Each point is reached from the start by the listed moves, each made once or not at all, plus a little noise. Say if it took an odd or an even number of moves. Then give how often each move was made.

Moves:
(1): 47; 2; 22; 6
(2): 15; 55; -15; -15
(3): -25; 0; 58; -16
Start: -6; 17; 10; -13
Points:
30; 73; 75; -38 => odd (1, 1, 1)
-32; 19; 68; -30 => odd (0, 0, 1)
56; 74; 18; -21 => even (1, 1, 0)
16; 19; 89; -24 => even (1, 0, 1)

Moves:
(1): 40; -9; -3; 13; 4; -3; 7; -11; -11; 15; -14; 8; 1
(2): 7; 39; 2; 5; 7; 6; -5; 2; 0; 9; -3; -3; -4
(3): 12; -3; 53; -8; 2; 18; 23; -8; 5; 0; -9; -11; 4
(4): -18; 3; 7; 51; 4; 8; -1; -7; -14; 13; 2; -6; 9
(5): -1; -4; 0; -12; 43; 3; 5; -1; -14; -5; 1; -5; 10
(6): 4; -5; -4; -4; -1; 39; 1; 11; -12; 7; -4; 1; 7
(7): -6; 3; -15; 3; 8; 9; 52; 4; -6; -7; -11; -1; -11
(8): 15; -11; 7; 0; 10; -6; 11; 44; 2; -6; 9; 9; -5
(9): 9; -4; -3; 17; 18; 21; 10; -10; 49; 12; -1; 6; 11
(10): -21; 10; -3; -21; 11; -8; 4; 0; -4; 67; -6; 2; -7
(11): 7; 3; 2; -3; 6; 8; 8; -11; -4; 6; 40; 1; -14
Start: -9; 23; 0; -12; -13; 18; -10; 15; -4; 28; 23; 12; -26
Points:
23; 43; -12; -9; 79; 95; 72; 55; 7; 42; 52; 20; -33 => odd (0, 1, 0, 0, 1, 1, 1, 1, 1, 0, 1)
17; 13; 63; 42; 27; 69; 41; 25; 29; 49; 61; 10; -17 => odd (0, 0, 1, 1, 0, 0, 0, 1, 1, 0, 1)
-4; 17; 55; 37; 51; 73; 29; -9; 25; 47; 16; -2; 10 => even (0, 0, 1, 1, 1, 0, 0, 0, 1, 0, 0)

Moves:
(1): 28; -1; 1; 5; 2; 2; -3; -9; 2; 10; -1; 0; 2; 8; -3; 6; -2; 3; 5; 14; -4; -9; 2; 1; -7; 1; -2
(2): 1; 30; 7; 0; 0; 0; 6; 5; -1; 0; -5; -1; -7; 6; 5; -8; 6; 0; 6; 2; -2; 1; 6; -4; 2; 15; 11
(3): -3; -12; 31; 6; 0; -6; 2; 10; -3; 9; 3; 3; 8; 1; -9; 2; 5; -6; 1; 5; 7; 0; -9; -8; -6; 11; 3
(4): 0; 1; -4; 23; -1; -1; 1; 4; -4; -6; 1; -8; -2; -6; -3; 4; 3; 4; 4; -5; 5; -5; 4; 5; 0; -4; -1
(5): 1; 3; -10; -2; 33; 1; -9; 6; 0; -2; -12; 11; -6; -7; 6; 13; 8; -18; -1; -2; 2; 16; 7; 2; 3; 5; 0
(6): -1; -7; 10; 10; -1; 29; -6; 2; -1; 0; 10; -4; -16; -2; 1; -4; 1; -7; -1; 7; -13; 12; 11; 3; 2; 5; 2
(7): 5; -6; -12; 2; 2; 3; 30; 7; -11; 2; 1; -2; -2; 4; -2; -10; 1; -2; -6; 15; 12; 2; 4; -1; 15; 2; -10
(8): 2; -6; -5; -10; -6; 2; -4; 25; -2; -2; -2; 8; -5; 8; -3; 4; -1; 4; 13; 4; 5; -1; 1; 5; 4; 1; 4
(9): 6; -2; -5; 2; 2; -3; 8; 7; 33; -3; 12; -7; 7; 2; 23; -10; 7; 1; -2; -2; 0; 6; -2; -1; 4; -9; 13
(10): -5; -1; 4; 1; 0; -2; -4; 1; 5; 19; -2; 5; -5; -6; 3; -2; -4; 1; -5; 3; 1; 3; -3; 5; 4; 6; -3
(11): 3; 3; -5; -3; 5; -5; 2; 1; -4; 1; 24; 7; -7; -13; 3; 2; -4; 2; 9; -1; 2; -7; 0; 0; -6; 6; -4
(12): -12; 0; -7; 10; -12; 1; 8; -8; -4; -1; -6; 33; 14; 0; 2; 0; -7; -11; 10; -1; 3; -7; 6; -7; -4; 2; 0
(13): -1; 4; -2; 8; 8; 12; -12; 0; -6; 4; 7; -7; 27; -2; 6; -13; -5; -4; 7; 9; 1; 4; 2; 6; 0; 9; 2
(14): -9; 2; -6; 4; 15; 11; 5; 7; -3; 5; 6; -2; 9; 29; -5; 3; 2; 15; -5; -15; 1; -4; 2; -2; -12; 5; -17
(15): 7; 1; 3; 7; -7; -1; 4; -7; -22; 6; 2; 0; -3; 4; 24; 4; -7; 2; 5; -11; 4; 10; -16; 1; 8; 1; 1
(16): -8; 5; 2; -4; -7; -2; 10; -4; 4; 3; 8; -6; 11; -2; 1; 27; 1; 0; -6; 14; -1; -4; 6; 6; -1; 5; 4
(17): 1; 0; -8; 6; -9; -1; 6; 4; -6; 14; 1; 11; 11; -10; -3; -6; 35; -5; 2; 0; 3; -9; -4; 23; 1; 3; 1
(18): -2; 0; 4; -3; 11; 9; 8; -10; 0; -10; -3; 5; -4; -2; -1; -11; -2; 26; 8; 7; -1; -13; -5; 6; 4; 4; 2
(19): -6; -1; 5; -5; 8; 1; 2; -7; 9; 9; -2; -11; 3; 3; -8; -2; -3; -12; 25; -5; 7; -2; -6; 3; 12; -5; 2
(20): -12; -3; 1; 5; 4; -13; -11; -3; -8; -5; 3; -3; -8; 15; 19; -14; 16; -7; 6; 29; 3; -5; 0; -10; 3; -4; -10
(21): 1; 8; 1; -7; -8; 12; -13; -8; 0; -3; -7; 0; -4; 1; 3; 4; 4; 6; -4; 4; 36; 10; 2; -1; -11; 5; 5
(22): 1; 4; -6; 1; -3; -6; 1; 0; 3; 3; 4; 6; -3; 0; -6; 3; 0; 8; 7; 6; -6; 19; -2; -4; 0; -4; 6
(23): -1; -9; 6; -6; -3; -9; 2; 3; -6; 6; -11; -4; -4; -2; 16; -6; -2; 4; 14; -4; 1; 1; 18; 0; -17; 7; 5
(24): 2; 5; 9; 2; -3; -6; 1; 2; 3; -13; 4; -2; -5; 11; 0; -6; -4; -1; 2; 0; -1; 10; 5; 28; -3; -3; -10
Start: 24; 7; 8; -12; 3; 9; -2; 6; 3; 4; 3; 16; 18; 19; 20; -11; 11; -8; 3; -24; -9; 7; 11; -11; 4; 0; 3
Points:
23; 33; 23; 1; 59; 9; 13; 43; -12; 29; 18; 12; 45; 94; 22; -8; 36; -24; 53; 52; 18; 37; 29; 11; 11; 38; -14 => odd (1, 1, 1, 0, 1, 0, 1, 1, 0, 0, 0, 0, 1, 1, 0, 1, 0, 0, 1, 1, 0, 1, 0, 1)
21; -12; 21; 10; 13; -9; 32; 37; 28; 39; 19; 45; 36; 95; 27; -37; 23; -10; 54; 30; 17; 15; 12; 0; 13; 5; -23 => even (1, 0, 1, 0, 0, 0, 1, 1, 1, 1, 0, 1, 0, 1, 0, 0, 0, 0, 1, 1, 0, 1, 0, 1)
46; 35; -11; 36; 25; 62; 46; 46; 9; 44; 62; 15; 36; 36; 37; -28; 54; 32; 28; 28; 4; -18; 38; 39; 10; 48; 8 => even (1, 1, 0, 1, 0, 1, 1, 1, 1, 1, 1, 0, 1, 1, 0, 1, 1, 1, 0, 0, 0, 0, 0, 0)
